Each point is reached from the start by the listed moves, each made 0, 1 or 2 times, or once backwards (-1), plus a little noise. Is the number of moves made odd or even? Then give how often each move was made.

Moves:
(1): [ 75  17  -5  31 -34]
(2): [ -9  23 -29 -24  21]
Start: [ 15 -11  -4  21 -29]
Points:
[ 12 -10  -2  24 -30] => even (0, 0)
[ -4  39 -62 -23  18] => even (0, 2)
[  6  10 -30  -6  -4] => odd (0, 1)
[-59 -30   4 -11   2] => odd (-1, 0)

Moves:
(1): [ 12 -24 -24  27 -11]
(2): [  5  23  -8  19 -12]
(3): [ 48  -7  10 -11   1]
Start: [ 8 14  4 -9  8]
Points:
[ 52 -16  22 -38  21] => even (0, -1, 1)
[ 65  54   1  17 -17] => odd (0, 2, 1)
[ 32 -33 -44  47 -14] => even (2, 0, 0)

Moves:
(1): [  8 -22   6  13   1  -8  16]
(2): [ 25   8 -30 -15  18  22   5]
(3): [-9 -5  8  9 15 -2 14]
(4): [ -5  -9 -53  12   6 -27   1]
(5): [  4 -24  -1 -12   0  11 -14]
(6): [ 15 -21   0  30  16  23  -7]
Start: [-6  3 10 -8  7  4  4]
Points:
[-23  75  -3 -46 -26 -20  -5] => even (-1, 0, -1, 0, -1, -1)
[-10 -61 -28  39  61   6  12] => odd (0, 0, 2, 1, 1, 1)
[  5 -18  80  70  64  59  32] => even (0, 0, 2, -1, -1, 2)

Moves:
(1): [  1  -1  -6   2 -18 -10   1  16  -9  23   8]
(2): [  7   7  -7   9  -3  -9   0  -5   9  -7 -16]
(3): [-12  18  11   0 -20   8   0 -21 -15   3   3]
(4): [ -4  -7 -12  11   4  15   4  -5   8  -6  -9]
(5): [ 32  18   8  24   0  -6  13 -34   2  -1  -2]
(6): [  1   6 -24  -3  14   5  -3  -6  -6 -11   9]
(7): [-10  15  -1  -5  -8  -9  12 -14   2  -4  17]
(8): [-10   7  -3   2  -5  17   5   9  -4 -29  -1]
Start: [-11  18   2  -4  -9   2   1  -5   7   2 -15]
Points:
[ -8  -5 -47  17  22  45  -6  -8  15 -16 -41] => even (0, 0, 0, 2, 0, 1, -1, 0)
[-51   4 -27 -38 -33  31 -20  96 -47  -5  18] => odd (2, -1, 0, -1, -1, 1, -1, 2)
[-42  72 -20 -26 -62  21  -1  -5 -76  13  49] => odd (2, -1, 2, -1, 0, 2, 0, 1)
[  44   87  -47   69  -49   -1   24 -118  -20   43  -12] => even (2, 1, 2, 2, 2, 2, 0, -1)
[-42 -20 -26  -1 -46  18 -23  35 -10  73 -28] => even (2, 0, 1, 2, -1, 0, -1, -1)
[-69  29   5  -8 -34   4  18 -55  39  -1 -22] => even (-1, 1, 1, 2, -1, -1, 2, -1)

Moves:
(1): [ -1   9   6   8   2   3   3 -14   0  -5   2  -7]
(2): [ -1  -4   3  12   7  -3  -7   0 -12  -6   3   1]
(3): [-10  -5 -10  -5   7  -8  11  -1   9  -8  -1   2]
(4): [ -9   0 -32  11   0 -14  26   5   5  -6   8  -2]
(5): [  8  -3   0  14  -5  -8  10   5   6  10   2 -21]
(6): [  4  -2  -7 -15   3 -11  -3  -4  -1   8   5   4]
(7): [-3  7  4 -6 -6 -4  3  1 -1  3 -5 -7]
(8): [  0  -4  -4 -30  -3 -17  14 -10   6   9   6  19]
(9): [  3   7  14   1   1  -9 -15  11   2   1  -1  -4]
(10): [-10   3  -3   4  -6  -7   1  14   0   6   7  -9]
(11): [ -3   5   4  28  -5 -10   3 -11  18   5  -9 -17]
Start: [19  8 -4 -9  1  7  0  3 -9  3 15 -7]
Points:
[ 40  22   1  14   0  14  13  12 -22  -9  24 -21] => even (1, 0, -1, 1, 1, -1, 0, 0, 1, -1, -1)
[ 39   6  31 -48   3  52 -19   0 -18  -4   3  16] => odd (0, -1, 0, -1, 0, -1, 0, 0, 0, -1, -1)
[  7 -18 -32 -75  35 -65  22 -56   5  -2  24  57] => odd (0, 2, 2, 0, -1, 2, 0, 2, 0, -1, 1)
[  36   21   47 -121   16  -41  -22  -20  -22   12   19   37] => odd (1, 1, 1, -1, 0, 1, 2, 2, 2, -1, -1)
[-27  45 -41  84 -15 -81  74  23  78   0   4 -97] => even (1, -1, 2, 2, 1, -1, 1, 0, 2, 1, 2)
[ 13  -4 -30 -60   2 -48  60 -39   2  22  35   6] => odd (1, 1, 1, 0, 1, 1, 1, 2, -1, 0, 0)
